Every row gives one point. The window is the flat piece filled in between its corners: a triangle in 3 columns, a solid with four corners in 4, and so on. A path goes straight from each point to the next, and from the last back to the first. List the points from which the path goes on through the window.

Window (4 x 4)
0: -13 -12  -7  26
1:   0 -61  24  15
2:  22  30  47   8
3:  22   8 -46 -43
Path:
(1):  35 -25  12  38
(2): -40   4  62  18
(3): -26  28 -12 -37
(4):  40   4 -20  33
(5):  42  -9 -42 -13
(6): -10  16 -22 -52
(7):  -2  34  98 -22
(8):  11 -13  19  58
Through the window after points: 5

Window (6 x 6)
0:   0  79  33  -8  10 -33
1:  20  20 -15  -6  61  62
2: -29 -11   0 -44  60  51
3:   1  -7  59  31  -7 -22
4:  26 -17  11 -41  72   6
5: -11 -27 -51  68 -93 -50
Path:
(1):  26  18 -24 -26  -6  35
(2):   3  25  44 -47 -19  -8
(3): -15   7  23  17  22 -26
(4): -1 32  0  6 39 -7
(5):  12   8 -19  -9 -41   0
(6):  36  23   4 -22 -46 -12
(7):  -7  -6 -10  48  -1 -26
(8): -21  32  -6  47  31 -42
(9):  26  28  19   5 -24 -17
(10):  11  -5   8 -58 -18  37
(11): -24  46  20   9  75 -16
(12): -41  31   0  17  84 -20
Through the window after points: 10

Window (9 x 9)
0:   2  41  15 -21  -6 -76   3 -38  -5
1:  28  11 -10 -76 -31  42  41  80 -18
2: -28  45 -17  42  41  42  22 -35  48
3:  27 -52  39  -1  15  34  22 -69   0
4: -28 -10 -54 -57 -29  23  47 -18  -4
5:  32   1   0  22  28 -49  38 -30  30
6: -47 -36 -16  37  -9  16 -18 -32  55
7:  -2 -35  14 -70  24 -24   8  -3  14
8: -38  20  14 -44 -15   4  71  93 -12
Path:
(1):  10 -30  14 -14  26  10   4  -8 -33
(2):   0 -37 -48  -1  17  10   9  13 -49
(3):  -4  18  21 -45  -4 -11  51  16  17
(4): -31  -7  41 -54 -44  29  15  -5  80
(5): -12   0 -55  -7  22  10  24 -23 -50
(6):  15   5 -26  20  33 -20  18  44 -14
(7): -10  10  19 -18   3   1  31 -12  32
(8):  12 -25  16  -6  -5   1  42 -67  64
Through the window after points: 8

Window (11 x 11)
0:  11  -1  34 -21  40  26 -18 -36  11 -82  11
1: -13 -10 -73  31 -43  18 -16  27 -96  77  11
2:  16  32 -20  15  38  38 -30  26  20 -33  12
3: -37   0 -72   3 -44 -42 -45   5 -29  76 -21
4:  70  38  34  -1 -14  12 -19  16  -8 -53 -11
5:  45  -4  -3  51  -9  30  -7 -32  24  -9  -7
6: -12  27  -2   9 -45  58 -14   7   2 -23   2
7: -41  41  51  20  26 -26   3  18 -16  -1 -24
8:  -6  90   1  17  12  -7 -14 -60 -25  10 -37
9: -24  42 -21  29   3 -44   6  -3 -40 -31 -96
10: -27   8 -76 -28  -7  -5  28 -15 -21 101 -45
Path:
(1):   4 -10 -33   4  15  19 -68  65 -23  16 -55
(2): -10  -4  23  30   8  40 -43  21 -32   5 -32
(3): -11  51 -27  14 -10 -13   4  -4  -6  19 -13
(4): -34  20 -50   7 -28 -42  -2   6 -23  16   3
(5): -17   5 -50   7 -28 -13 -47   0 -27  63 -34
(6):  13  60   6  10   0  28 -44 -35 -27   3 -72
(7): -32  24 -31  29   3 -78  53  18 -22 -38  -7
(8):   3  50 -71  40 -53 -54   3  -5 -14 -16   3
(9):  -7  15  20   9  20  31 -33  -7 -28  16 -30
(10): -14   8  21   5  16  12 -37   2 -21   7 -45
(11): -15  50 -13  17  -5 -36  31  -6   4 -17  29
(12): -34  53  -9   1 -34 -36  35 -54 -34  19  15
Through the window after points: 4, 6, 10

Window (14 x 14)
0:  53  35  30 -56  -3  72 -35 -82  -6 -32  24  10  -1 -21
1:  15 -20 -22  -5   3 -39   4 -65 -11  -6  84  -1  -2  -9
2:  17   8  23 -27  -7 -23 -49  18 -15  37   8   9 -57   8
3:  50 -12 -41  62  24   9 110 -28  15  53  55  14   1 -41
4: -48  45  21  17  27 -38 -24 -66  56 -36  20   2 -48  34
5:   8 -20  16  34  27 -44 -44   3  36 -31  15 -47  -1  -3
6:  14  -9   1  50 -13  16 -69  14 -14  35 -17  11  50 -58
7:  80  59 -48 -19  39 -22  39 -52 -23 -20 -25   4  19  -4
8:  -8  64 -47 -11  19  35  25  49  54   6  52 -21  44  39
9: -25  13  15 -43  45  22  33 -69 -19 -11  11 -60 -29  18
10: -33 -21 -20 -49  29 -19 -41  43  -2 -24 -27 -32 -40 -32
11:  41  -8  23  -3 -42  -9  21  10   1  51  15  34  38 -53
12:  -1  12  23  27  14   3  43  27 -55 -12  43  35  -5  -2
13:  31  12 -10 -27 -88  21 -54  47 -40 -18 -13  12  -6   8
Path:
(1):  28  -9 -22   0  19  -4 -12 -19   5  -3 -11  19  12  -2
(2):   4  70  26  20 -13  17  -5 -10 -47  34  33 -58  15 -59
(3):  29  46  20   5 -20   4  17  -6 -32 -39  44 -26  -4 -62
(4):  29   2 -31 -23  36  -5   8 -40  22  12   9  13   2  38
(5):  -4 -49 -13   2  18   1  28 -16  -2   2  -3  -6   9  30
(6):  20 104  10  -8  36  -7 -13  -8   2  -9  63   0 -23 -59
(7): -26  94  13   5  -1 -27  31   2   3   6   8 -31 -33 -62
(8):  29 -62  -9   2  25  -7 -62 -20  17 -21   6  10  12  37
(9):  -2 -49 -42 -10   5   8  -2  -9  42 -46  11  49  28  47
(10):  21  50   4   0   0   3  -7 -11 -19   5  13 -24  -3 -25
(11):  27  62 -12  17 -33   4  21 -18  17 -36  56  15 -39 -86
(12):  21 -36 -15  -8  32  -5 -21  28 -14  41 -19  -5  58  81
Through the window after points: 1, 7

Window (14 x 14)
0:   -1   62   98   20   -1  -90  -36  -12   40  -15  -89   53   -2   50
1:  -13   15  -14  -31  -13  -25  -18   -2   24   48   36   31   22   10
2:   12   18   33  -14   48   62   19  -45   50   35  -63  -65  -74  -19
3:  -43  -60   21  -27   25   22   47   76  -19   14  -61  -20    2    6
4:   39  -19    1  -82   15   -7  -58   -7  -45    8  -32   -1    2   64
5:   28    0  -30   -5  -60   61   65    4  -16  -13  -23   38   -5  -30
6:    1  -39   37   15  -71  -34  -18  -17    5   29  -59  -35  -36  -20
7:    6  -44  -62   10   47   19   32   44  -67  -27  -32   36  -22  -44
8:   15  -10  -65   20   20   35    4   68  -34  -37  -73   19   41  -35
9:  -63   35  -48   63  -57   24   62  -37   26    0  -20  -13  -23   18
10:   -7  -30   47   27   23  -33  -17  -36  -14  -30   -6  -16   40  -32
11:   23   45   39  -10   70    7   50   29  -42   82  -10  -24   17   -2
12:  -48   33   27   92   -6   47  -30   17   50  -17  -33   16  -51   72
13:   51  -45  -48   37   15  -36    4   65  -15 -105  -27   12   17  -11
Path:
(1): -39  42  31  -7   7   7 -10  25  -7 -20 -10 -20 -11  25
(2):  42 -26  10   1  -9   2   4 -24  28  35 -72  14  -6  14
(3):  18  -6  -8  20  22  -3  15 -29  30  22 -19  21   8  28
(4): -23  11   7 -11 -23  -5 -19  19   4  17  -7   3 -12  -4
(5): -12  29  36 -17 -16 -17  -6   0  -4 -17 -47 -15 -24 -19
(6):  18 -22  20  28  16  13   7 -21  39  42 -55  -6 -25  19
(7):  21 -36 -22  39  15  22  39 -27 -11  46 -35   2  -4  33
(8): -31  22   0 -19 -11  13 -34  55  -8 -69 -24  -4  -7 -29
(9):  -9   2  16  -4  11  16  13  29 -20 -23 -45 -14  -9 -16
(10):  32 -31 -26  18   5   3  10  30   0  30 -35  39  22  12
(11):  39 -17  25  20  -2 -16  22   7 -12  19 -47  33  15  52
(12): -47  41 -38 -16  17  34 -12  42   2  -8 -38 -24 -35 -53
(13): -38  29  42 -55 -19   7  60  40 -62 -52 -43 -28 -14 -40
(14):  12 -29 -30  37  10  14   2   5   7   6 -19   0   0   5
(15):  18 -32   7  54  18  13  25  -8  25  31 -29  17   5  29
(16):   6  49   5 -29  -6  -5  -2  16 -35 -14 -18  -7  -2 -33
Through the window after points: 3, 5

Window (14 x 14)
0:   33  -36  -21   25   59  -47  -60   52    3  -16  -14   23  -10  -43
1:  -34   -4  -52  -25   28   68   11   -6   -6  104   -6  -30   20    0
2:   -8  -26   21   -6  -15   43   14   32  -15    1   29    5  -51    4
3:  -25    5   32  -26    6   -8   11  -58   22  -27  -14   63  -43  -61
4:   18    7    9  -87  -46  -18   18  -28    3   36  -14   36    7    2
5:   12   -1   59   11  -51  -39  -39    5   53   16  -61 -104   12   32
6:   74  -10    9   19  -12  -21   37  -20   32   44  -32   14  -17   51
7:   26  113   70  -27   -8   82    0   12   15   46   73    2   -7   44
8:   -3  -16   29  -23   52  -31    3   64  -16   36  -15   11  -14   31
9:  -19   16  -55    1   15   -9   39   17   40   96   -5   -5   15  -35
10:   37   12   18   51   -3    4   16    1  -32   63   24   93  -20   16
11:   17   -8   41   -1  -36   43   40   19   -9   -2  -35    6   17   34
12:   30   13   48  -32   15  -75    2    3   -1   12  -18  -82   18  -12
13:  -19   21  -15  -60    1   -1    2   47  -51    6  -49  -48  -24   21
Path:
(1):  25  15  56   1 -16   2  -6  37   2  73 -62 -15 -29 -35
(2): -19  -2 -57   0  11  -6  33 -11  26  30  44   9  20  26
(3): -24  -7  -2 -25   2 -16  30  -8 -10  24   5  34  30  46
(4):  49  15  30  27  14  20  -8  23  -3  59 -11  21 -55 -30
(5):  57  21  40   6  14  15 -14  43  -2  45 -81 -11 -14 -58
(6):  -6 -19 -14 -18  12 -47   8  -1   2   0  39  -2  -5  54
(7): -27   6   0 -57 -18  -1  -2 -20 -12  19  26  -3   9  47
(8):  61   0  19 -32 -19  -9  27  13  18  49 -54  37 -15 -54
(9):  14  -4  19  -9   8  36  10  11   1  51 -24  20 -37  -1
(10): -12  30  -3  -5   1   1   4   4  10  16  38  26  12   7
(11): -53  19 -41  -4  16   4   5   4  51   0  20  -1  17  22
(12):  43 -22  67 -30   5  -9   3  55 -55  44 -36 -12 -43  12
Through the window after points: 1, 3, 5, 7, 11

Window (14 x 14)
0:  -8 -35  -4 -40  22 -17  43  46 103  11 -12 -40  -9  77
1: -57   2 -48  39 -54  55  25 -14  14  16 -42  -8  -5 -13
2: -38   1  35  24  40  -6 -49 -38 -25  -6  29   9   8 -35
3: -29 -20 -33  -5 -43  86  19  10 -11  43 -39  15 -73   3
4:  -9 -51 -43  40 -58  90  36   5  34  55   4  24 -19 -22
5:  -2 -33 -24 -25  39  18  47   6  21  14   0 -25  25  89
6: -14  -5 -42  14 -49 -15  -4  -3  13   2  97 -25 -17  27
7:  18  25  43  13  29 -25  16 -17 -31 -51  21  -9  10 -33
8: -32  18 -10  36 -70  -3  11 -23   2  21  50  82  -5  10
9:  18  34  23 -10  30   8 -34  22 -27  22 -18 -27  37 -21
10:   9 -19 -37 -87  26   8  54 -17  83  31 -14 -46   4  47
11: -26  40   4   4  77  -9  16  23 -31  17  17  -8   8 -41
12:  11  -5 -31   5  33 -62 -23  -1 -11 -34  24  25  16 -10
13:   2 -54 -10 -42  16 -39  62   5  38  57 -31 -59   0  52
Path:
(1): -18   4  18 -52 -12 -20  24  18 -14   0  13   7  19 -16
(2): -47 -48 -36 -55 -41  14  59  -9   2   4  10  22   8   5
(3):   5  25  10  34  19  -6 -11   2  13  13   9 -11 -15  -6
(4):  15   8 -34  30  39   9  -3  16  21  40 -19  -5 -25  43
(5): -51 -10  22 -51  -2   6  49   4  -5 -15  30 -22  46 -33
(6): -40  -7 -46 -75 -42  19  13  16 -12  43  22  -3  54  37
(7):  29 -28   8  41  38 -10  57  -5  60  20 -37 -34 -54   9
(8):  19   1 -22  56  43  18   2 -34  30  -7  -5 -30 -18  20
Through the window after points: 4, 8
